Each row of a before or after table is a point. The points were changed in one or more steps. Then noise was added and the rows were shuffled. The steps act on columns, c1 being the first. Name the steps. A step turns or swaps two columns, mirrors them in a line or flattens them onto one, adds a multiple of one to another, or multiplies or shifts one. Angles are multiples of 10 degrees, from the lower column toward the higher: turns from -170 to 170, lines from 10 to 170 but not 90. Use the fewest steps. Two steps may share a column if one is a turn and the other turns, adds or multiplies; they go together, in the order done. Otherwise the lowest column goes first.
In the rows, 128 means zero.

Before, 12 rows:
[[141  93 112]
 [180  53 124]
 [107 150 160]
 [136  94  95]
 [152 124 180]
 [ 94 159 169]
 [ 70 145 135]
 [126  88 116]
 [107 161 130]
 [123 121 106]
 [165  82 128]
 [173 133 166]]
After (12 x 3):
[[149 125 195]
 [ 79 147 137]
 [119  97  84]
 [118 149 167]
 [120 119 100]
 [176 134 176]
 [104  86 111]
 [142  82 129]
 [108 160 179]
 [124 161 133]
 [147  53 125]
 [124  94 107]]
Steps: add 0.5 times c2 to c1; multiply c3 by 1.3

Before, 13 rows:
[[122 114 134  84]
 [141 134 148 110]
 [112 174  89 162]
 [102 175  55 144]
 [142 149  62 128]
 [115 202  95 140]
 [117 124 142 124]
 [112 125 161 121]
 [139 126 135 117]
 [104 119 159 122]
 [130 173  59 145]
 [151 128 148 142]
 [137 178  78 121]]
After (13 x 4):
[[103 119  95 121]
 [116 124 111 121]
 [186 177 158 119]
 [119 113 120  72]
 [183 174 131 173]
 [100 124 102 117]
 [106 134 133 104]
 [118 126 136 113]
 [219 175 133 149]
 [101 128 144 147]
 [193 150 166 127]
 [207 171 158 149]
 [183 201 134 145]]
Steps: add -0.3 times c2 to c3; turn c1 and c3 by 110 degrees; multiply c4 by 1.3

Before, 10 rows:
[[ 69 141 152  94  83  98]
 [109 110 153 146  89 128]
 [116 107 135  92 151 112]
 [117 152 136  81 118 145]
 [ 90  93 133 126 159 108]
 [139 164 151 164 159 169]
 [ 94 143 131 109 131 160]
 [ 95  84 197 158 110 154]
 [124 118 156 141 149 163]
 [128 114 126 128 128 129]]
After:
[[148 126 155 154 177 233]
 [ 90  82 134 141 122  81]
 [126 105 157 138 132 213]
 [117 149 154 151  91 130]
 [109 114 196 168  78 192]
 [108  97 136  98 124  86]
 [ 89 136 131 123 145 210]
 [130 117 124 128 119 132]
 [ 59 172 149 116 106  51]
 [103 151 134  86 139 169]]
Steps: turn c1 and c4 by -20 degrees; turn c2 and c5 by 50 degrees; multiply c6 by 2.5

Before, 14 rows:
[[125 113 129 132 137 145 127 117]
 [122 155 144 142 109 146 126  91]
 [180 146 131 113 142 145 106 148]
 [145 112 102 135 113  97 135 130]
 [123 125 142 110 130 130 130 152]
 [135 112 143 143 129 149 119 136]
 [122 118 105 117 145 118 145 119]
 [146 128 147 132 119 103 100 141]
 [120 125 138 176 119 147 102 150]
 [122 127 132 158 132 150 125 151]
 [132 111 142 140 124 129 131 147]
 [129 111  95 141 115 142 114 149]
 [134 118 146 114 143 143 108 152]
 [122 170 142 111 143 128 126  77]]
After:
[[167 112 159 140 118 147 100 142]
 [152 146 159  95 142 123 108 151]
 [137 143 136 161 121 138 131 148]
 [127 121  93 145 115 162 136 129]
 [120 148 108 159 116 130 114 149]
 [145 153 147 164 128 124 120 135]
 [101 131  96 101 146 142 144 119]
 [133  95 147  86 146 101 127  78]
 [185 124 125  91 140 103 108 149]
 [138 141 162 248 120 115 101 148]
 [132 119 145 164 109  96 126  91]
 [131 132 141  84 129 126 130 154]
 [127 142 136 203 133 110 125 150]
 [126 150 129 140 138 124 127 116]]
Steps: add -1 times c7 to c3; turn c1 and c3 by -30 degrees; turn c2 and c6 by -140 degrees; multiply c4 by 2.5

Before:
[[104 121 129 100 168  95 154  83 143]
 [125 148 137 105 157 147 163 159 125]
 [126 106  61 118 131  82 130 103 131]
 [117 117 135 106 150 117 100 164  85]
 [133 118 112 184 126  76 163 124  99]
 [108 110 112 111 182  78 141 157 110]
 [130 133 129 121 126 175 148 102 141]
 [249 101 150 117 160 118 133 146 141]
 [105 101 141 109 167 113 142 164 144]
 [110 101  98 116 176 109  63 158  97]
 [139 142 149 138 121  88 147 134 142]
 [145  99 139  87 143 137 161 134 131]]
After (12 x 9):
[[130 147  95 106 133 132 163 161 126]
 [229 101  92 116 144 168 133 148 142]
 [116 119 105 104 132 122 100 163  86]
 [114 116 135 181 117 121 164 124  98]
 [145 133 129 124 127 134 150 101 141]
 [126 144 134 136 153 128 149 136 141]
 [103 101  85 107 134 118 140 163 145]
 [107 107 141 120  61 123 130 103 130]
 [ 95 111  79 111 103 116 140 161 110]
 [106  99  88 116  91 122  63 160  93]
 [147 100 108  85 133 133 156 132 130]
 [ 95 117  90 100 123 121 155  85 143]]
Steps: flatten c1 and c6 onto the line at 20 degrees; turn c3 and c5 by 100 degrees

Before:
[[109 131 157 184 135  58 127 149 144 169 121]
 [118 111 159 182 161 117  83 125 137 185  62]
 [ 98 125 154 197 163 113 110  98  99 159 130]
 [149 102 149  55 146 125 146 109  91 121 169]
 [115 157 207 179 147  86  97 127  93 158  94]
 [147 161 141  84 169 142 137  77 145 132 149]
 [175 146 125  87 140 162  77  98 124 118 180]
 [146 136  90  75 211 104 120 141 129  91 143]
 [127 144 139 167 150 138 138 154 122 133 102]
 [110 158  95  65 178 130 120 150 117 148 154]]
After:
[[128 144 138 166 106 139 139 154 128 130 102]
 [146 136  89  75  47 109 120 141 118 112 143]
 [149 102 148  55 111 145 147 110  95 123 168]
 [146 162 142  85  87 131 138  77 149 130 148]
 [111 157  94  64  77 135 121 150 119 135 155]
 [119 110 158 182  95 113  83 125 130 151  62]
 [109 129 157 185 121  60 127 148 106 144 121]
 [116 158 207 179 108 110  97 127  76 140  93]
 [ 98 125 154 197  93 130 110 100  95 139 131]
 [175 146 125  88 117 158  76  97 141 124 180]]
Steps: multiply c5 by -1; turn c6 and c9 by 30 degrees; multiply c10 by 0.4

Before, 13 rows:
[[127 143 153 154 113 118 157 151  92  77 160 106]
 [115 118  95 126 142 152 102 149 181 103 123 163]
 [194 122  95 165 154 179 109 132 138 116 127 140]
 [128 200 163 191 133 139 191 133 131 123 125 124]
 [107 182 120 198  75 129 176  95  76 155 154 101]
 [140 111  87 112 208 189 102  91 163  89 103 117]
 [129 136 179 192  95 121 138  94 153  90 156 121]
 [145 181 133 173 131  74 134 115 112 152 159  99]
 [139 147 138 178  73 100 188 138 158  98 132  69]
 [118 101 131 176 184 183 121 146 144 151 120 103]
 [164  93 115  93 186 187 136 107 148 164 131 151]
 [158 108 126 104 161 176  78 120 135 133  63 137]
 [153 145 124 101 146 199  81 133 168 121 144 107]]
After:
[[ 88 132  87 116 199 189 141 122 135  71  83 110]
 [104 100 139  69  86  99 122 130 131  77 138 180]
 [149  59 161 122 143 140 130 135 129 102 130 191]
 [100 140 126 138 152 177 132 173 104 114  80 104]
 [ 90  96 123 106 137 196 129 120 125 101 141 101]
 [199  96 120 101  87 130 121  87 122 136 119 198]
 [ 87 124  94 162 139 152 129 143 166  84 141 126]
 [163 125 152 106 118 118 126 118 110  57 166 154]
 [151  79 134 102 133  73 127  96 104 132 138 172]
 [ 83 150 114 151 186 188 137 113 107 144 114  95]
 [110 112 179 121  98 121 124  84 139  69 120 193]
 [108 153 130 102 183 184 138 146 145 132 136 174]
 [ 88 119  96 138 151 179 134 131  75  97 132 165]]
Steps: turn c1 and c9 by -60 degrees; turn c1 and c2 by -160 degrees; swap c4 and c12; flatten c5 and c7 onto the line at 10 degrees; turn c8 and c11 by 50 degrees; shift c10 by -20

Before (12 x 14):
[[ 99 178 129 109 159 122 146 139 147 128 113 113  92 113]
 [115 161 108  99 135 160  75 101 119 121 139 152 150 141]
 [108 177 149 106 162 162 127 142 123 154 122  83  99  97]
 [133 167  70 109 127 148  96  97 106 108 159 130 158 111]
 [ 84 160 106 111 128 161 124 161 147 158 116  95 100 119]
 [157 128 142 131  95 136 154  98 152 110 143 124 130 119]
 [146 116 147 146 106 109 120 132 164 103 128 110 141  94]
 [139 189 108 117 169 154 113 134 147 157 109 101  95 126]
 [126 160 100 119 104 121  92  95  93 131 127 125 143 139]
 [109 143 134  99 133 130 137 127 170 167 104 103 100  77]
 [119 171 140 136 143 155 154 129 155 133  78 104 121  92]
 [153 166 120 151  87 128 105 107 120 115 153 170 141 106]]
After:
[[111 143 137  98   4 129 133 125  67 129 106 104  99 167]
 [109 176 126 107  44 162 148 140 115 110 120  83  99 121]
 [113 159  75  97 157 160 108  97 141 126 138 150 148 111]
 [101 176 148 110  83 122 132 137 112 137 114 113  91 110]
 [157 127 153 130 118 137 140  97 119 149 146 126 130 168]
 [ 84 161 122 112 109 161 105 162  95 120 118  96 101 136]
 [145 118 120 145  55 107 147 132 117 157 126 111 140 175]
 [120 170 154 136  38 153 138 129 105 140  78 105 122 144]
 [139 188 113 119 109 151 109 135  93 119 109 103  93  91]
 [126 162  91 118 161 121  98  96 154 110 126 128 143 141]
 [132 167  97 109  87 146  69  95 158 128 159 129 158 143]
 [153 169 105 152  93 126 118 107 142 129 153 169 144 188]]
Steps: swap c3 and c7; multiply c14 by 2.5; turn c5 and c14 by -110 degrees; turn c9 and c10 by 140 degrees; multiply c10 by 0.7

Before:
[[ 96 107 164 132 135 112 161 127  81  96 126 172  98 138 111 133 112 157]
 [157 130 108 156 111 144 188  71  80 106 144 141 104 145 114 112 138 135]
 [166 109 138 113 118 103 165 115 119  87 179 109 108 118 139 127 123 157]
 [129 115 145 188 125 132 157 125 137 133 170 120 135 160 107 143 109 107]
 [121 129 163  89 134 141 136  83 165 182 109  92  78 130 138 126 128 160]
 [130 104 101 143  91 129 133 149  78 128 152 105  93 105  91 122  82 132]
 [ 91  48 154  76 121 113  84  98 177 206 110 169 186 154  66  91 214 142]
 [157 153 121 108 170 120 143 105 161 163  85 101 132 130 187  84  83 172]
 [119 113 128  93 123 150  79 134 165 150 111 136 135 177  90 131 198 180]
 [156 160 128  85 158 168 129  56 156 148 139 124 145 125 164 137  59 160]
 [156  60 194 112 127 174  58  87 139 188 112 115 186 171 103 100 198 175]
 [133  58 141  92 135 159 146 127 160 214 117 145 163 162 102 132 158 189]
 [157 128 156 108 100 139 185 153  96 119 157 161 104 158 103  91  98 101]
 [148  81 133 148  79 166 172 142 113  57 117 135 103  96 111 123 125 105]]
After (14 x 18):
[[118 114  71 145  89 132 129 152 176 130 160 177 141 119  92 121 129 133]
 [105 147 127 170 123 135 161 128 158 135  99 138 117 141 109 137 134 108]
 [101 142  85 101 172 125 147 102  75 163 118 148  97 127 182  84 110 171]
 [114  62 222 146 132 131  52  89 109 193 126 102  77 145 100  92 106 177]
 [174  99 173 111 126 128  74 127  94 151 107 122 132 147  92 134 122 180]
 [138  42 156 140 136 128 145 126 106 213 113  88 108 138  99 133 121 189]
 [104 109 157 107 128 124 139  85  95 184 112 192 149 130 134 131 148 158]
 [ 82 128  80  88 156 125 129  56 125 147  97 117 106 125 162 140 121 157]
 [115 103 125 157  76 123 174 147 122  59 143 138 151 116 119 122 112 102]
 [135 145 127 145 112 125 189  75 164 110 157 129 162 139 115 116  93 132]
 [107 118 144 140 133 126 160 125 147 103 169 114 184 135 109 130 171 157]
 [ 76 122 122 117  98 127 189 158 167 124 140 119 173 147 100  95 116 100]
 [112 103 128 118 115 130 165 117 178  84 115 162 130 120 139 131  99 154]
 [175  33 206 124 121 130  91  97  89 203  96  64 111 139  66  97 152 146]]
Steps: turn c3 and c17 by -50 degrees; turn c1 and c17 by -110 degrees; turn c2 and c4 by -30 degrees; multiply c4 by 0.7; multiply c6 by 0; turn c9 and c11 by -120 degrees; turn c12 and c13 by 140 degrees; multiply c14 by 0.4
